Every row gives one point. To make a cloud, some directions were put in groups of two or more. Within a group, all points are equally far from the middle, so they leave a hole (a ring in 2 directions, a hollow ball in 3). The other directions are filled evenly. Then the cloud was stretched, turned, moved and blurred a little. How many holes are there, and how many directions does each take, smallest first?

Cloud (14 x 2)
[[ -8.9  18.7]
 [  5.7   1.6]
 [ 24.7  -6.4]
 [  0.6  42.4]
 [ 33.8  18.7]
 [ -6.7   1.6]
 [-28.6   2.7]
 [ 15.8 -29.5]
 [ 28.2 -28.5]
 [ 11.8 -47.3]
 [  3.3  -9.7]
 [-12.1  -9.0]
 [  7.8  20.0]
 [ 42.6 -18.3]]
Holes: 0

Cloud (22 x 3)
[[ 24.6 -11.8  19.2]
 [ -8.5  20.6  19.3]
 [-29.7   5.4   8.4]
 [ 15.9   7.9 -28.2]
 [ 39.4   1.4  34.3]
 [  2.7  -1.7 -23.1]
 [ 28.0   7.7  21.2]
 [ 39.6   0.6  25.0]
 [ 17.6 -23.6  24.3]
 [ 24.9   3.9 -22.3]
 [ 35.9   3.6  -5.0]
 [ -7.9  13.4  32.5]
 [ 20.1 -15.7  -7.3]
 [ 25.8  35.1   3.1]
 [ 32.5  -2.1  39.0]
 [ -2.8  22.3  -9.5]
 [  8.7  26.0 -25.1]
 [ 10.5  22.0   1.2]
 [-29.7   8.3  28.8]
 [ 51.0  13.5   2.0]
 [ 34.0  23.8 -16.8]
 [ 12.0  25.1  15.1]]
Holes: 0

Cloud (27 x 4)
[[ -4.0 -31.9  27.8 -11.8]
 [ -8.9 -25.6 -31.5   5.5]
 [-17.8  28.7  23.4  27.1]
 [  8.9  -3.6  41.5   5.6]
 [ -0.9  14.6  45.7   0.0]
 [  6.7  16.8  18.1 -22.9]
 [-32.1  -2.8   7.4   6.7]
 [ 21.5 -38.2   0.6 -35.0]
 [  6.2  24.8   0.5 -36.9]
 [ 10.7 -18.3 -17.3 -16.4]
 [ 14.9  -6.6 -38.9  -4.1]
 [-24.0  -9.6 -22.9  14.1]
 [  8.6 -11.7 -11.1  13.7]
 [ 12.8   9.0  11.5  25.9]
 [ 26.2  25.4   8.3 -30.5]
 [-10.0  11.9  55.2  -2.6]
 [-25.2  18.2  -3.1 -11.3]
 [  8.7 -16.0 -12.5 -49.3]
 [-15.9  23.1   4.2   8.4]
 [ 55.2 -14.7 -13.9  13.6]
 [ 14.6 -12.7 -42.2  11.6]
 [  3.2 -14.6 -31.6  18.0]
 [  1.4  -7.7 -51.3   5.3]
 [ 42.6 -30.4   4.7 -10.1]
 [ 24.9 -19.0   2.5   1.9]
 [ -6.1  13.3  17.4 -28.6]
 [ 36.3  14.1 -16.2  12.1]]
Holes: 0
